Rows are points. Examples show where two turns around zero, p and q, send a point. Write where each new point lands after one turn and then the other. Backwards means that the second turn is done in reverse. Each puzzle has new turns, and all numbers are rounded.

Turn p:
[-3.6  0.5] => [-3.6 -0.3]
[2.7 0.4] => [2.5 1.0]
[ 2.9 -2.5] => [ 3.4 -1.8]
[0.2 2.3] => [-0.3  2.3]
[-2.2 -0.7] => [-2.0 -1.2]
Turn q:
[-4.2 -1.9] => [-4.5  1.2]
[0.9 1.6] => [1.7 0.7]
[ 3.1 -0.8] => [ 1.9 -2.6]
[0.1 1.1] => [0.8 0.8]
Where do these land?
p, then q: [-3.7  0.0] => [-3.3  1.7]
q, then p: [0.4 2.8] => [1.6 2.3]
q, then p backwards: [ 0.4 -0.3] => [ 0.0 -0.5]
p, then q: [ 2.9 -2.5] => [ 1.5 -3.5]

Turn p:
[ 2.4  1.8 -1.3  2.2] => [-0.7 -3.7 -1.2  0.1]
[ 2.7 -0.8 -3.0 -1.4] => [ 0.2 -0.9 -2.4 -3.5]
[ 1.6 -0.1  2.0 -3.8] => [ 0.4  0.8  3.0 -3.4]
[-1.5 -4.7 -2.4  1.2] => [-1.7  3.4 -4.1  0.4]
[-1.5  2.3  3.7 -0.2] => [ 0.7 -0.1  4.1  2.0]
[-0.9  1.7  1.1  2.5] => [-0.3 -1.4  0.7  2.9]
[-2.8 -0.2  0.0 -0.5] => [1.5 2.0 0.1 1.4]
Turn q:
[-1.5 -1.3 -0.9  3.0] => [-2.2  2.1  1.2  1.7]
[-1.7  0.9  2.6  1.1] => [-0.5  1.5 -2.9  0.9]
[ 0.5  0.4 -1.3 -5.8] => [ 1.2 -5.6 -0.2 -1.8]
[3.3 1.0 0.6 2.4] => [ 2.7  3.0  1.1 -0.7]
[-0.3  1.1 -1.5  2.1] => [0.4 1.1 1.3 2.2]
[-0.1 -1.0 -0.2 -5.5] => [-0.3 -4.9 -0.9 -2.6]
[-0.2 -1.3  0.7  2.6] => [-1.4  2.6  0.4  0.1]
Where do these land?
q, then p: [ 1.1 -0.4  2.9  2.2] => [ 3.0 -2.3  0.4 -0.5]
p, then q: [-1.3  0.2 -3.9  0.0] => [ 1.5 -0.7  3.8  0.1]
p, then q backwards: [-2.2 -2.6  2.8 -0.8] => [ 0.4 -1.3 -0.3  4.3]
q, then p backwards: [ 1.2  0.8 -0.3 -0.7] => [-0.1  1.2 -0.5 -1.0]
p, then q backwards: [0.2 4.0 2.9 1.4] => [-0.4  0.7 -5.0 -1.0]
p, then q: [ 1.0 -2.0 -4.4 -2.1] => [ 1.8 -4.3  2.6  0.0]
